Each row is a point. Any point is a mix of the corners, with weights that add up to 1. It lies inside the corners' shape when no weight is negative. Say inside or outside, and name the corners with a negative weight.
In the rows, 128 means zero.

Corners:
(1): [167 131]
(2): [ 62 112]
(3): [71 83]
Points:
[46 90] => outside (1)
[95 98] => inside
[160 129] => inside
[95 90] => outside (2)

Corners:
(1): [ 42  92 180  63]
(2): [115 181 140  94]
(3): [ 93  89 136 190]
(4): [151 175  79  95]
(5): [186 146 117 189]
Points:
[127 128 140 138] => inside
[ 59 106 176  89] => outside (4)
[ 64 103 157  97] => outside (5)
[ 42 105 179 100] => outside (4, 5)
[117 123 122 137] => outside (2)
[ 88 147 141  81] => outside (5)
[198 153  86 194] => outside (1, 2)
[ 60 101 169  81] => inside

Corners:
(1): [134 171 171 132 148 116 172 109]
(2): [126 153 215 172  82 155 139 147]
(3): [181  74 131 130 245 102 120  74]
(4): [184 127 143  66 131 213 131 249]
(5): [ 86 104 128 112 135  69 157  88]
(6): [183  71  98 171  75 197 130 115]
(7): [ 75 121  55 110 178 177 133 217]
(8): [ 62 198 135  95 115 130 118 136]
(9): [197 143 160 178  71 143 110 180]
Points:
[130 123 130 139 102 155 139 145] => outside (3)
[115 150 167 140 106 139 134 140] => inside
[ 96 153 105 120  91 214 143 209] => outside (3, 5, 9)
[118 129 116 127 153 150 132 164] => inside
[147 123 155 133 127 118 134 121] => outside (7)

Corners:
(1): [ 96 138 159  93 150  97  35 115  95 234 116]
(2): [113 139  95 149 130  37 152 112 102 105 148]
(3): [ 79 202 202  99 156   7 164 105 177 146 127]
(4): [113 163 113  45 111  93 105 171 124 177 136]
(5): [222  76 188 121  79 126 150  36 166 152 109]
(6): [138 123 146 154  29 155 147  56 168 152  69]
(7): [181  82 245 213  50 153 205  66 166 161 142]
(8): [ 84 124 103  58 197 185 104 130  43 121  88]
(9): [169 190  96  88 141  84 124 151  74 216  64]
(10): [ 96  63 128 129 105  74 131 187  86  77  16]
(11): [108 102  77 155 199 169  93 178 156 111  45]
(12): [158 212 154  91 152 118  68 145 119 119 112]
Points:
[158  86 196  94  78 135 152  74 130 188  70] => outside (2, 11, 12)
[124 119 154 132 109 108 125 111 131 132 110] => outside (9)
[114 138 152 111 127  93 110 123 125 156  94] => inside
[104 201 149  76 135  78 115 118 110 196 143] => outside (5, 10, 11)
[ 95 154 108 122 193  98 107 158  66 130  80] => outside (4, 5, 6)
[164  99 150 138 154 159 107 127  80 123  90] => outside (3, 4, 6)
[122 139 128 100 119 100 113 138 117 160 100] => inside
[173 110 161 113 104 119 132  85 144 149 105] => inside
